Each point is reached from the start by the listed moves, each made 0, 1 or 2 times, or once backwards (-1), plus a little noise. Say if it took an odd or an even number of moves. Then give how often each move was made.

Moves:
(1): [ 3.77 -0.27  0.67  0.13]
(2): [ 0.03  3.43  0.28 -1.87]
Start: [-0.73  0.95  0.79 -1.69]
Points:
[-1.18 -2.44  0.41  0.10] -> odd (0, -1)
[-0.80  0.85  0.88 -1.78] -> even (0, 0)
[ 6.97  0.38  1.98 -1.37] -> even (2, 0)
[ 3.10 -2.75  0.96  0.24] -> even (1, -1)

Moves:
(1): [ 2.34  0.30  0.87 -0.10  0.15  0.19  0.21 -0.80  0.45  0.07  0.47]
(2): [ 0.06  3.04  0.01  0.53 -0.75  0.04  0.20  0.23  0.44  0.11 -0.32]
(3): [-0.90  0.09  2.67  0.26  1.01 -0.86 -0.02  0.13  0.19  0.13 -0.98]
(4): [ 0.19 -0.15  0.22  1.80 -0.15  0.34 -0.76  0.04 -0.11 -0.14  0.41]
(5): [ 0.18  0.68 -0.29  0.24  2.03  0.08  0.46  0.71  0.06 -0.21  0.09]
(6): [-0.22 -0.54  0.42 -0.66 -0.34  2.63  0.81  0.01  0.45 -1.79 -0.13]
(7): [-0.05 -0.03  0.04  0.58 -0.19 -0.67  2.34  0.29 -0.72 -0.39  0.02]
(8): [ 0.95 -0.14  1.12 -0.54 -0.07 -0.25  0.28  3.14  0.12  0.08 -0.15]
(9): [ 0.23 -0.26 -0.36  0.31  0.30 -0.71  1.33  0.86  2.88 -0.54 -0.50]
(10): [-0.59 -0.39  0.15  0.26  0.01  0.71  0.44  0.13 -0.09  2.06 -0.41]
(11): [-0.99  0.31  0.49 -0.45 -0.12 -0.04  0.09 -0.16  0.46  0.18  3.07]
Start: [-1.55  0.96  1.24  0.01  0.58  2.10  0.19  1.14  0.38  0.11 -0.86]
Points:
[-2.05  0.81 -3.41  5.86  3.94  1.86  0.66  4.59  1.51  4.39 -3.58] -> odd (-1, 0, -1, 2, 2, -1, 0, 0, 1, 2, -1)
[ 0.23 -1.22  4.68  0.92  6.46 -0.56  0.16 -0.57  6.78 -2.90 -5.58] -> odd (1, -1, 2, 0, 1, 0, -1, -1, 2, -1, -1)
[-1.34 -0.99 -1.33  2.59  3.96 -3.73  6.31  0.66  3.78 -2.41 -0.77] -> odd (0, -1, 0, 0, 1, -1, 2, -1, 2, -1, 0)
[ 4.41  7.60  5.66  5.47  2.69 -2.04  6.55  5.68  2.89  2.74 -5.00] -> even (2, 2, 1, 1, 1, -1, 2, 1, 1, 1, -1)

Moves:
(1): [ 1.15  0.32 -0.16 -0.21 -0.25 -0.25  0.07 -0.47  0.31  0.08 -0.06 -0.11
 -0.66 -0.06  0.32 -0.28  0.25  0.60 -0.43  0.64  0.72 -0.34 -0.20  0.60
  0.17]
(2): [-0.20  1.51 -0.22  0.22  0.33  0.33  0.08  0.09  0.05  0.18 -0.06 -0.10
  0.06  0.04 -0.13  0.91 -0.17  0.03 -0.38 -0.33  0.37 -0.30 -0.17 -0.11
 -0.15]
(3): [-0.13  0.03  1.82 -0.18 -0.13 -0.11 -0.09 -0.23  0.16  0.20 -0.01 -0.44
  0.21  0.78  0.46  0.17  0.01  0.25 -0.15 -0.10 -0.49  0.10  0.39  0.13
  0.95]
(4): [-0.16  0.18  0.36  2.22 -0.63  1.12  0.50 -0.14  0.34 -0.01  0.37 -0.06
 -0.55 -0.48  0.35 -0.72 -0.16 -0.20  0.39  0.33 -0.06  0.06  0.45 -0.06
 -0.17]
(5): [ 0.60  0.15  0.70  1.08  2.46  0.11 -0.44 -0.31  0.24 -0.42 -0.71  1.11
  0.41 -0.33 -0.08 -0.06  0.25 -0.32  0.02 -0.59 -0.02  1.25 -0.27 -0.44
 -0.18]
(6): [ 0.74 -0.21  0.12 -0.38  0.20  2.06 -0.35 -0.42 -0.73  0.37 -0.69  0.16
  0.04  0.09  0.46 -0.06  0.19 -0.16  0.16 -0.01 -0.62 -0.56  0.16 -0.11
  0.35]
(7): [-0.14  0.42  0.03  0.20  0.25  0.19  1.50 -0.56  0.22 -0.24 -0.17 -0.32
 -0.04  0.12 -0.85 -0.50 -0.10 -0.03  0.01  0.03  0.22 -0.36 -0.18  0.14
  0.04]
(8): [ 0.15 -0.26  0.29  0.10  0.11 -0.10  0.60  1.35  0.07  0.35  0.21 -0.09
 -0.21  0.18  0.59 -0.16  0.12  0.17  0.05 -0.28  0.41 -0.18 -0.02  0.24
 -0.73]
(9): [-0.25 -0.50 -0.13 -0.17 -0.13  0.20 -0.46 -0.44  1.37  0.08 -0.58  0.05
 -0.07  0.37  0.49 -0.31 -0.47  0.37 -0.25 -0.34 -0.12 -0.03  0.72 -0.33
 -0.73]
(10): [ 0.39 -0.06 -0.23  0.27  0.57 -0.26  0.13 -0.20 -0.11  1.65  0.27 -0.14
 -0.25 -0.27  0.17 -0.07 -0.05  0.24  0.25  0.00  0.43  0.13  0.29 -0.06
  0.15]
(11): [ 0.20  0.08 -0.17 -0.59  0.09  0.95 -0.35  0.76  0.60 -0.18  2.44  0.93
  0.11  0.60  0.58 -0.35 -0.73  0.83  0.14 -0.61  0.54  0.03  0.21  0.70
  0.54]
(12): [-0.22  0.02 -0.38 -0.11 -0.68 -0.40  0.51 -0.20 -0.26  0.07 -0.19  2.60
 -0.15  1.19  0.38  0.09  0.11 -0.55 -0.47  0.06  0.30  0.10  0.13 -0.69
  0.32]
(13): [ 0.59  0.55 -0.29  0.46 -0.37  0.01 -0.17  0.15  0.33  0.34 -0.27  0.32
  1.81 -0.64 -0.61 -0.17  0.00  0.92  0.24  0.40 -0.58 -0.01  0.49  0.10
 -0.10]
(14): [ 0.44  0.07 -0.49  0.32  0.08 -0.35 -0.15  0.07 -0.95 -0.22 -0.38 -0.34
  0.89  1.86  0.32  0.46 -0.12 -0.11  0.09  0.41 -0.47 -0.12 -0.07  0.74
 -0.11]
(15): [-0.61  0.33  0.64 -0.30 -0.19 -0.61  0.08 -0.56 -0.72 -0.30  0.10  0.28
  0.61 -0.59  1.85 -0.27 -0.46  0.36  0.56  0.31  0.17  0.54  0.53  0.42
 -0.22]
(16): [-0.12 -0.69 -0.29  0.23  0.68  0.08  0.83 -0.23  0.41  0.12  0.22  0.40
  0.01 -0.59  0.47  1.53 -0.30  0.38 -0.13 -0.01 -0.54 -0.49  0.15  0.08
 -0.06]
(17): [-0.70  0.13  0.07  0.08  0.22 -0.52  0.31 -0.63  0.50  0.34  0.46 -0.26
  0.02  0.43  0.21 -0.65  1.91  0.28  0.82  0.18 -1.28 -0.86  0.04  0.23
 -0.52]
(18): [-0.81  0.04 -0.01  0.09  0.15  0.25 -0.29  0.04 -0.30  0.04 -0.01  0.06
 -0.30  0.51 -0.30  0.11 -0.26  1.31  0.42  0.26  0.29 -0.55 -0.27 -0.39
 -0.28]
(19): [ 0.79  0.03  0.12 -0.43  0.15 -0.30 -0.50  0.01  0.54 -0.15  0.19  0.13
 -0.04  0.14 -0.04  0.18 -0.61  0.00  1.96 -0.03  0.10 -0.18 -0.71 -0.33
  0.05]
(20): [-0.04 -0.04 -0.09 -0.21  0.00  0.04  0.15  0.18  0.25 -0.07 -0.16  0.18
  0.03  0.20  0.03  0.26 -0.01 -0.29  0.52  1.68 -0.09  0.80  0.06  0.11
 -0.20]
(21): [-0.18 -0.24  0.24  0.31 -0.18  0.33 -0.21 -0.52  0.12  0.07  0.06 -0.06
  0.69  0.26  0.22 -0.06  0.70 -0.16  0.11  0.09  1.27 -0.30 -0.42 -0.19
 -0.26]
(22): [-0.12 -0.08  0.36 -0.16 -0.89  1.00  0.38 -0.74 -0.06  0.48  0.02  0.27
 -1.21  0.00  0.15  0.58  0.24  0.91  0.23 -0.74 -0.16  2.65 -0.34  0.32
 -0.19]
(23): [ 0.52 -0.01 -0.18 -0.10  0.34 -0.34 -0.25  0.25 -0.72 -0.54 -0.14 -0.20
 -0.66 -0.15 -0.60  0.64 -0.02  0.14  0.54 -0.34  0.57 -0.29  1.74 -0.25
 -0.01]
(24): [-0.13  0.19  0.40  0.11 -0.07 -0.18 -0.12 -0.13  0.54  0.29 -0.46  0.53
  0.00  0.19 -0.34 -0.32 -0.11  0.03  0.55 -0.11 -0.09 -0.25  0.34  1.71
  0.02]
Start: [ 0.67 -0.28  0.84  0.15  0.23  0.47  0.07 -0.04  1.22 -0.28  1.34 -1.12
  0.54 -0.40  2.47 -1.05 -0.02 -0.69  0.24 -0.31 -0.13  1.19 -0.18 -0.16
  0.17]
Points:
[ 0.16 -2.13  2.05 -4.17 -0.46  0.42 -1.66 -0.95  3.43  2.50  3.11  5.84
  3.43  3.33  9.09  2.62 -4.23 -2.68  1.94 -3.26  2.65 -3.46 -0.57  1.28
  2.63] -> odd (-1, 1, 1, -1, -1, 1, -1, 0, 1, 1, 1, 2, -1, 0, 1, 2, -1, -1, 2, -1, 2, -1, -1, 2)
[ 2.34  1.79  0.02  1.36  2.32 -1.82  1.77 -2.39  0.14 -2.68 -5.76  3.15
  1.52  5.88  5.12 -1.08  2.28 -1.67 -1.15  2.76  0.00 -2.75  5.49  1.54
 -2.66] -> odd (2, 1, 0, 0, 1, 1, 1, 1, 2, -1, -1, 2, 0, 2, 1, 0, 1, 0, -1, 1, 0, -1, 2, 1)
[ 2.46  1.03  3.58  3.71  2.30 -0.75 -2.56 -0.22  7.27  2.16  4.59  7.56
  4.30  2.76  9.49 -3.96 -1.51  6.56  8.10 -1.61  2.13  5.18  2.03  4.51
 -3.81] -> odd (1, 0, 0, 1, 2, -1, -1, 2, 2, 1, 2, 1, 2, 1, 2, 0, 1, 1, 2, 0, 1, 1, 0, 2)
[ 0.06 -0.75  2.68  3.38  6.32 -2.12  0.53 -3.07  4.80 -3.22  1.44  2.82
  4.88 -3.32 -2.12  0.81  3.67  1.70  9.43  0.89 -1.51  0.52  1.14 -1.21
 -1.39] -> odd (-1, -1, 0, 0, 2, -1, 1, -1, -1, -1, 0, 0, 2, -1, 0, 2, 2, 1, 2, 1, 2, 0, 2, 1)
[ 3.92 -0.79  1.31  6.09  7.03  3.77  0.94  0.01  3.73  3.92 -0.47  7.30
 -1.23  0.93  7.54  0.80  0.58 -0.30  4.85  2.69 -0.05 -1.70  3.76 -1.35
 -2.13] -> even (1, 1, 0, 2, 2, 2, -1, 2, 1, 2, 0, 2, 0, 0, 0, 2, 1, 1, 1, 2, 0, -1, 1, 1)
